Rows are points. The points of each table are mixes of a few directions, plus a little noise. How many directions does each table use, and how many do they share? Where both have some left over, give the other angles between the two spaces (their principal angles), to ten degrees, smallest first.
In the rows, 128 means zero.

First (4 x 2):
[[141 110]
 [115 145]
 [157  89]
 [ 99 168]]
Second (4 x 2):
[[124 134]
 [120 138]
 [103 162]
 [165  78]]
Directions: first 1, second 1, shared 1

First (7 x 6):
[[129  98 126 127 112 115]
 [156 166 108 117 105  82]
 [121 118 132 130 133 137]
 [125 123 177 152 157 238]
 [155 170 130 127 121 132]
 [111 101 110 120 123  88]
 [ 98 120 114 123 146 105]]
Second:
[[135 117 150 131 130 119]
 [177 133 134 137 153 115]
 [110 121 136 126 118 129]
 [154 115 161 136 140 111]
 [158 138 118 132 144 125]
 [137 122 142 131 132 121]
 [ 26 150  55 104  78 176]]
Directions: first 3, second 2, shared 0; angles 50, 70

First, 8 rows:
[[117 112 115 178 153 145 185 153 128 115 117]
 [113 131 128 175 125  97  95  66 141 103 132]
 [128 135 133 122 118 113  98 102 132 126 133]
 [132 145 140 101 103  98  59  77 134 130 140]
 [124 119 122 148 142 141 163 151 126 124 122]
 [145 130 132  70 123 151 142 177 116 154 128]
 [111 121 120 193 142 117 139 100 137 102 124]
 [154 133 136  36 118 161 142 198 110 169 129]]
Second (10 x 11):
[[119 127 107  94 140 144 153 180 131 157 167]
 [117 139 107  59 126 128 111 163 138 171 194]
 [154 120 155 147 123 144 149 127 108 106  61]
 [158 127 160 130 111 133 121 110 109 109  66]
 [136 118 143 184 132 130 147 105 120  95  77]
 [151 120 156 165 123 136 143 111 111  97  58]
 [ 98 125  99 152 148 121 142 135 146 133 175]
 [102 136 101 108 133 113 107 129 148 150 195]
 [131 126 138 161 126 120 122  99 127 107 103]
 [115 142 114  80 119 110  84 122 142 155 186]]
Directions: first 2, second 3, shared 2

First (9 x 18):
[[140 161 123 128 119 112 148 121 151 121 126 159 151 136 116 140 121 145]
 [134 127  85 129 112 154 114  85 140 161 117 140  85 155 177  85 174  99]
 [148 180 123 127 115 101 162 120 163 114 125 176 169 138 105 151 113 158]
 [ 94  50 168 129 160 150  87 171  66 125 140  47  97  92 126 125 117 105]
 [124 133 163 127 140 105 142 162 121 100 137 122 166 107  86 165  89 154]
 [123 105 106 129 125 155 105 107 119 153 123 114  86 139 166  94 161  98]
 [144 176 139 127 122  94 164 137 156 103 130 168 181 128  89 165  97 166]
 [109  73 124 129 138 162  90 127  94 150 128  81  76 123 162  95 154  91]
 [136 147 123 128 122 120 139 122 142 125 126 147 140 134 123 133 126 137]]
Second:
[[167 105 128 135  76 148 151 119 129 163 125  84 147 131  90 129  95 139]
 [114 130 116 152 121 142  92 139 135 120 135 152 146 132 129 128 153 150]
 [117 130 137 129 121 162 102 163 151 145 122 145 148 141 111 137 127 129]
 [130 107 181 136 151 129 194 162 157  91 126 136  90 152 193 156 140 137]
 [132 134 124 119 136  97 107  95  99 119 125 122 130 129 116  97 114 124]
 [122 130 149 118 131 140 100 146 135 137 115 138 143 147 111 119 111 122]
 [113 144 108  41 195  85 152 100  86 126 178 102  71 153  74 101 123  88]
 [135 120 172 122 138 137 185 158 157 126 105 125 105 128 171 159 113 109]
 [123 129 144 116 133 133  96 138 127 133 123 135 142 152 104 110 113 127]
 [147 112 122 150  95 139 140 123 131 135 132 111 139 128 122 133 127 150]
 [108 168  26 190 110  96  89  65 101 113 121 159 148  17 186 140 190 132]]
Directions: first 2, second 6, shared 0; angles 70, 80

First (10 x 24):
[[129 133 151 141 139 118 117 126 105 120 148 130 117 140 142 119 140 135
  136 132 117 118 136 151]
 [139 129 103 130 114 126 150 139 134 118 107 120 157 109 101 155 113 145
  134 121 134 147 119 105]
 [124 126  83 120 129 126 136 147 127 120 123 125 150 132 106 124 121 121
  140 127 131 145 120 108]
 [130 124  74 117 117 131 149 147 141 122 105 122 162 116  94 141 111 127
  135 122 138 153 115  92]
 [ 91 134 202 146 206  96  40 121  40 119 243 153  42 226 215  13 198  84
  155 160  80  71 168 236]
 [113 115  88  95 119 152 131 127 171 154 104 131 129 125 120 118 114  92
  109 126 145 134 118  95]
 [152 143 188 167 126 108 132 119  93 106 143 123 126 116 138 157 138 178
  138 127 114 119 138 161]
 [126 123 136 115 115 145 132 113 161 149 108 130 119 114 133 137 120 119
  105 125 140 123 125 116]
 [135 125 112 121 108 138 148 127 154 134  98 123 146 104 109 154 111 135
  117 121 141 140 118 101]
 [140 128 144 128 107 139 144 114 154 138 102 124 132 100 123 161 116 144
  110 121 139 129 123 115]]
Second, 10 rows:
[[133 133 159 143 134 120 121 122 111 122 143 129 117 132 141 128 138 140
  131 130 120 118 135 149]
 [117 128 116 127 147 119 112 139 106 120 152 132 122 154 134  98 140 113
  143 135 118 126 133 141]
 [148 114  75  91  56 177 195 115 240 167  17 114 178  42  71 216  65 139
   77 102 180 163  93  30]
 [148 137 191 152 115 125 134 106 124 127 124 126 117 105 142 161 130 165
  116 124 126 115 135 149]
 [142 143 220 170 142 105 109 108  80 111 168 131  96 136 167 131 155 165
  135 134 105  99 149 190]
 [119 121  81 108 125 137 134 140 147 135 113 127 143 129 111 121 117 107
  127 126 137 141 119 101]
 [137 132 157 139 123 126 130 118 124 127 128 127 122 119 135 142 130 145
  124 127 126 121 132 139]
 [129 133 157 143 141 116 115 125 102 119 152 130 114 141 144 118 142 136
  136 133 116 116 138 156]
 [104 116  43  95 140 135 124 156 139 131 127 131 145 153 106  89 121  81
  140 131 134 148 118  95]
 [105 123  80 114 156 120 107 152 107 120 156 134 128 170 126  76 140  90
  151 137 118 133 129 130]]
Directions: first 3, second 2, shared 2

First (10 x 32):
[[ 92 116 111 162 124 123 105 119 121 139 127 155 135 121 130 135 146 129
  123 125 120 142 136 164 100 110 134 121 130 107 125 103]
 [215 157 170  45 138 141 183 149 146 101 131  64 111 145 122 112  85 125
  139 134 147  91 110  40 197 174 113 145 125 179 137 191]
 [143 133 135 113 129 131 138 132 131 123 128 116 125 131 127 125 120 127
  130 129 131 121 125 112 140 136 126 131 128 137 129 140]
 [103 120 116 151 125 124 113 122 123 135 127 146 133 123 129 132 139 129
  125 126 122 138 133 152 109 115 132 123 129 114 125 110]
 [100 119 114 155 125 123 111 121 122 136 127 148 134 122 130 133 142 129
  124 126 121 140 134 156 106 113 133 122 129 112 125 108]
 [132 130 130 124 129 129 131 130 129 127 128 125 127 129 128 127 125 128
  128 128 129 126 127 123 132 131 127 129 128 130 129 131]
 [ 94 117 112 160 124 123 107 120 121 138 127 153 135 122 130 134 145 129
  124 126 121 142 135 162 101 110 134 121 129 108 124 104]
 [245 166 184  17 141 146 203 157 152  93 132  41 105 150 120 107  70 125
  142 136 155  79 104  10 221 190 109 151 124 196 140 214]
 [ 39  99  86 213 117 115  72 106 110 155 125 194 146 111 134 144 172 131
  117 122 108 165 146 217  57  81 143 110 131  76 119  63]
 [114 124 121 141 126 126 119 125 125 132 128 139 131 125 129 131 135 128
  127 126 125 134 131 142 117 120 130 125 129 120 127 118]]
Second:
[[ 48 102  89 205 118 116  77 108 111 152 126 188 144 112 133 142 168 130
  118 122 110 161 145 209  64  85 141 112 131  81 120  69]
 [222 159 173  39 139 142 187 151 147 100 131  58 109 146 122 111  82 125
  139 134 149  88 108  34 202 177 113 147 124 182 138 197]
 [ 44 100  88 208 118 116  75 107 111 153 126 190 144 111 133 143 170 131
  118 122 109 163 145 212  61  84 142 111 131  79 120  67]
 [ 84 114 107 170 123 122 100 117 119 141 127 161 136 120 131 136 150 130
  122 125 118 147 137 172  93 105 135 119 130 103 124  96]
 [159 139 143  98 132 132 148 136 134 118 129 104 122 134 126 122 112 127
  132 130 135 115 121  96 153 145 123 134 127 147 131 151]
 [ 82 113 106 171 123 121  99 117 119 142 126 162 137 119 131 136 150 130
  122 125 118 147 137 173  92 104 136 119 130 102 123  95]
 [135 130 132 121 129 129 133 130 129 126 128 123 126 129 127 127 124 128
  129 129 130 125 127 121 134 132 127 129 128 132 129 133]
 [170 142 148  88 133 134 155 138 137 115 129  96 120 136 125 120 107 127
  133 131 137 110 119  86 162 151 121 136 127 152 132 159]
 [174 143 150  84 134 135 158 139 138 114 130  93 119 137 125 120 105 127
  134 131 139 109 119  81 165 153 120 137 126 155 133 162]
 [194 150 160  65 136 138 170 144 141 108 130  79 115 141 123 116  95 126
  136 133 143 100 115  62 180 163 117 141 125 167 135 176]
 [ 94 116 111 161 124 123 106 120 121 138 127 154 135 121 130 134 145 129
  124 126 120 142 135 162 101 110 134 121 129 108 125 103]]
Directions: first 1, second 1, shared 1

First:
[[ 84  77 115 108 145 140 144 121 148 118 134 153 162 141 129 114 114 145
  112 123 183 173 137 120  73 167 138 121 111 139 144 132]
 [153 151 144 101 178 131 119 128 111  90 109  78 107 140 139 126 166 139
   95  63 130  98 131 143 155 104 186 156  91 147 159 107]
 [124  98 129 103 168 158 130 104 162  75 121 124 124 134 146 131 134 164
  110  88 139 158 133 115 125 169 183 144 108 123 139  94]
 [132  91 152 124 103 148 135 114 159 103 116 140 122 118 145 142 106 180
  160 149 114 154 139 120 135 163 136 113 137 114 112 106]
 [127 123 158  85 168 119 135 147  90 104 100  77 135 153 136 113 159 155
   95  73 177 104 148 161 117  95 175 137  69 178 182 128]
 [147 176 107 177  84 110 114 133 120 179 150 149 114 107 109 138 117  72
  156 178  73 104 106 118 157 105  66 122 180  97  86 148]
 [127 155 122 171  55  93 128 155  98 204 144 154 138 113 104 128 104  83
  169 205 106 105 121 135 127  91  39  97 172 122  97 174]
 [134 140 121 126 148 131 122 123 129 119 130 120 121 130 128 128 139 119
  114 108 124 123 123 125 136 127 142 141 124 125 131 122]
 [124 141 105 157 103 122 124 126 135 158 148 157 130 116 116 131 113  95
  142 163 107 133 115 114 127 132  88 122 162 106 101 142]]
Second, 8 rows:
[[113 117 122 146 133 110 127 120 133 126 122 140 142 107 101 106 128 141
  121 123 131 164 150 117  86 137 171 142 109 108  92 122]
 [160 151 142  89 118 168 129 146 117 132 141 102  97 173 186 176 129 101
  142 138 120  48  80 152 221 107  35  97 169 171 207 141]
 [140 137 133 113 124 143 128 135 124 130 133 118 116 145 150 147 128 117
  134 132 125  97 110 137 164 120  92 116 144 145 158 133]
 [113 118 122 145 132 110 127 120 133 126 122 140 142 108 102 106 128 140
  122 124 131 164 149 117  86 137 170 142 109 109  93 122]
 [130 129 129 125 127 131 128 129 127 128 129 126 126 131 132 131 128 126
  129 129 128 123 125 130 134 127 122 126 131 131 133 129]
 [147 142 136 105 122 152 129 139 121 131 136 112 110 155 163 157 128 111
  137 134 123  80  99 143 184 116  72 109 153 154 175 136]
 [131 130 129 125 127 131 128 129 127 128 129 126 125 132 133 132 128 126
  129 129 127 121 124 130 136 126 120 125 131 132 135 129]
 [ 88  99 111 176 140  79 126 106 142 123 112 160 166  72  57  69 127 162
  111 116 137 226 186  98  14 153 243 167  77  75  31 112]]
Directions: first 4, second 1, shared 0; angles 60

First:
[[131 117 114  63 124   7 110 143 114 141 130 108 134  97 186 157  97  97
  113 162  33 178 185 102 121 120 144 123 134 162 114  90]
 [129 123 127 109 131  88 119 131 129 137 128 118 129 108 141 140 121 111
  122 147 103 141 147 114 125 124 141 122 123 142 120 115]
 [114 132 138 137 120 150 152 152 138 126 121 139 149 147 151  87 124 136
  100 125 134 125  93 119 125 136 131 137 140 114 127 143]
 [149 128 127 150 124 162 114 123 121 119 143 115 123 132 104 139 137 139
  134 119 146 121 136 155 141 150 107 132 125 135 155 122]
 [128 126 136 139 138 139 121 120 140 136 128 121 124 111 108 132 137 117
  129 141 149 115 126 121 127 127 142 120 113 131 123 129]
 [137 128 136 151 132 162 119 123 136 128 135 118 125 120 101 130 140 128
  128 132 158 112 123 136 134 140 128 126 116 131 138 129]
 [139 132 114 141 128 158 123  98 110 114 131 141 103 148  93 152 139 151
  171  93 152 117 136 160 134 119  99 130 130 117 140 135]
 [124 130 133 131 117 137 142 152 130 124 128 129 147 143 153 100 121 135
  102 126 120 134 110 126 130 143 124 138 141 125 136 132]
 [101 136 127 132 137 147 152 110 133 128 107 164 117 145 116 115 134 137
  152 107 157 109  97 118 115  92 136 124 129  96 100 157]]
Second, 9 rows:
[[133 122 138 152 124 160 125 141 132 126 145  83 134 116 151 123 123 123
  104 139 133 129 150 133 131 163 124 130 126 149 148 123]
 [125 114 127 103 116 104 121 136 131 134 129 115 130 125 144 127 132 122
  125 131 105 137 137 118 129 128 130 125 128 129 125 121]
 [116 110 116  54 111  47 120 127 129 141 110 160 125 137 130 133 141 122
  151 121  81 143 118 104 125  85 136 120 131 105  98 122]
 [124 114 126  97 115  96 121 135 130 135 126 122 129 127 143 128 133 122
  129 130 102 138 134 116 128 121 131 125 128 126 121 121]
 [133 131 134 155 131 159 129 132 129 124 138 106 130 122 134 125 123 128
  114 133 142 124 137 136 130 150 125 131 127 140 142 128]
 [131 167 118 162 161 154 147  95 119 115 108 202 118 146  66 134 124 147
  159 111 177 106  85 147 124  94 128 132 129 106 118 149]
 [121 112 122  80 113  78 120 132 130 138 121 135 128 131 138 130 136 122
  137 127  93 140 129 111 127 108 133 123 129 118 112 121]
 [129 141 125 140 139 137 134 118 125 123 122 151 125 134 109 130 127 134
  138 122 144 121 115 134 127 118 128 129 128 121 125 135]
 [141 142 144 207 142 217 134 135 129 115 152  79 133 114 136 121 113 131
   96 139 174 115 147 152 132 184 119 136 125 158 164 131]]
Directions: first 4, second 2, shared 0; angles 30, 30

First, 8 rows:
[[120 150 101  92 112 120 154 106 115 141 134 149 127  86 126 108 152 115
  148 119 132 131 120 143 118 126 147 136 101 107 109 155]
 [120 157 117 100 105 115 120 105 138  99 132 147 137 131 132 122 126 125
  153 123 111 107 126 127 147 141 130 138 118 125 107 120]
 [126 118 140 159 128 124 130 143 129 133 118 122 131 139 125 147 132 142
  115 138 129 133 115 106 139 129 130 136 102 126 135 148]
 [124 129 133 126 137 115 128 124 125 110 137 125 132 130 113 142 110 118
  137 146 117 122 146 122 140 124 112 129 126 140 153 130]
 [128 130 128 122 127 117 122 133 120 120 146 141 124 126 112 136 137 119
  142 126 122 155 133 133 163 117 130 140 101 110 110  94]
 [135 127 136 134 128 143 128 133 125 119 105 117 107 136 123 117 146 148
  122 116 135 146 113 132 139 130 141 140 110 119 104 146]
 [124 127 123 141 112 123 125 137 134 150 134 141 143 128 142 137 138 131
  122 122 131 128 112 117 128 132 138 128 117 115 115 116]
 [147  87 145 149 175 168 116 144 137 153 118  82 123 148 152 115  83 126
   86 133 147 101 160 144  50 125  97  77 249 182 190 116]]
Second:
[[136 120 137 135 131 130 127 126 125 122 127 121 127 118 137 131 118 133
  117 123 128 125 138 130 123 130 129 123 146 138 137 131]
 [150 105 154 147 137 134 125 121 121 113 125 109 126 102 151 135  99 142
   98 114 127 119 156 132 113 133 130 114 178 154 153 135]
 [120 136 119 121 125 126 129 130 131 134 129 135 129 137 120 125 138 123
  139 133 128 131 118 126 133 126 127 133 110 118 119 125]
 [ 96 162  90 100 115 119 133 138 138 150 133 155 132 166  94 117 170 108
  171 148 129 141  87 122 150 121 125 148  55  89  92 117]
 [116 141 114 117 123 124 130 132 132 136 130 138 129 142 115 124 144 120
  144 136 129 133 112 126 136 125 127 135 100 113 114 124]
 [158  96 164 154 140 137 123 119 118 107 123 102 125  92 160 138  89 147
   87 109 127 115 167 134 107 135 131 109 198 165 162 138]
 [141 115 143 139 133 132 126 124 124 119 126 117 127 113 141 132 112 136
  111 120 127 123 144 130 119 131 129 120 157 143 142 132]
 [104 154  99 106 118 121 132 135 136 145 132 149 131 158 102 120 160 112
  161 144 129 138  96 123 145 122 125 143  71  98 100 120]
 [106 152 101 108 119 121 131 135 135 144 131 147 131 155 104 120 158 114
  159 142 129 137  99 124 144 123 126 142  76 101 102 120]
 [154 100 159 151 139 136 124 120 119 109 124 105 125  96 156 137  93 145
   92 111 127 117 162 133 110 134 131 112 189 160 158 137]]
Directions: first 6, second 1, shared 0; angles 40

First, 10 rows:
[[120 133 159 123 153 130 139 151 157  96 119 100 113  80 108 123 140 114
  100 148 144 160 123 111 141 139 135 119  84 110 151 134]
 [177 138 158 202 123 137 136 111  67 177 134 104 120 142 163 152 117 133
  133 100  99 128 139 147 141  84 102 128 164 142  56 105]
 [128 123 137 115 137 114 128 137 159 111 123 121 114 114 120 103 116 101
  117 135 107 152 116 131 120 125 115 137  81 113 118 124]
 [164 105 112 138 117  90  97  85 124 209 154 183 148 190 159 119 124 129
  201 103 119  86 138 168 126 119  98 158 194 137  99 147]
 [138 125 136  94 122 114 106 125 133 179 150 191 179 127 156 133 213 148
  157 158 206  83 155 151 122 169 155 135 184 130 207 180]
 [ 93 136 105 145 141 162 150 135 115  76 119  80 103 118  75 160  87 158
  111 117 136 132 119  79 157 129 145 100 133 135 139 115]
 [104 135 111  91 111 147 126 141 126 112 120 152 156 122 136 138 167 147
  114 146 162 114 136 123 115 157 160 112 135 136 178 140]
 [105 139 100  99 107 118 129 133 126  87 124 125 117 146 126  80  94 100
   95 138  70 134 109 140  74 111 125 147  80 138 113 100]
 [148 124 147 165 169  92 126 114 132 147 162 101  96 128  88 117  97 125
  154 127 134 117 124 123 155 113 110 151 155 117 128 143]
 [104 124 116 111  99 177 142 143 139  86  73 119 133 113 151 156 122 127
   96 106  97 172 120 113 129 132 130  90  70 127  92  94]]
Second, 9 rows:
[[182 139 191 197 119 188 143 132  64 192 103 117 159  93 201 220 204 169
  124 105 172 141 167 132 178 126 135  80 177 132  95 128]
 [109 124 106 104 131 107 123 127 150 106 136 132 117 140 103  97 102 114
  129 136 113 123 115 126 111 129 126 145 111 127 139 128]
 [109 124 106 104 131 107 123 127 150 106 137 132 117 140 103  96 101 114
  129 136 113 123 114 126 110 129 126 145 111 127 139 128]
 [106 123 103 100 132 104 122 126 153 103 138 132 116 142  99  91  98 112
  129 137 110 123 112 126 108 129 125 147 109 126 141 128]
 [166 136 172 176 122 170 138 131  84 172 111 121 149 104 178 191 181 157
  125 112 159 137 155 131 163 126 133  94 162 131 105 128]
 [ 74 117  65  58 137  67 113 124 192  64 153 139  97 163  55  36  51  87
  132 151  83 115  89 123  78 130 121 177  79 124 161 128]
 [166 136 172 177 121 171 139 131  83 173 111 120 150 103 179 193 182 157
  125 112 159 137 156 131 164 126 133  94 163 131 105 128]
 [116 125 114 112 130 114 125 127 143 113 134 130 121 136 111 107 110 119
  129 133 118 125 119 127 116 129 126 139 117 127 136 128]
 [124 127 123 123 129 124 127 128 133 123 130 129 126 131 123 121 122 125
  128 130 125 127 125 128 124 128 127 132 124 128 130 128]]
Directions: first 6, second 1, shared 1
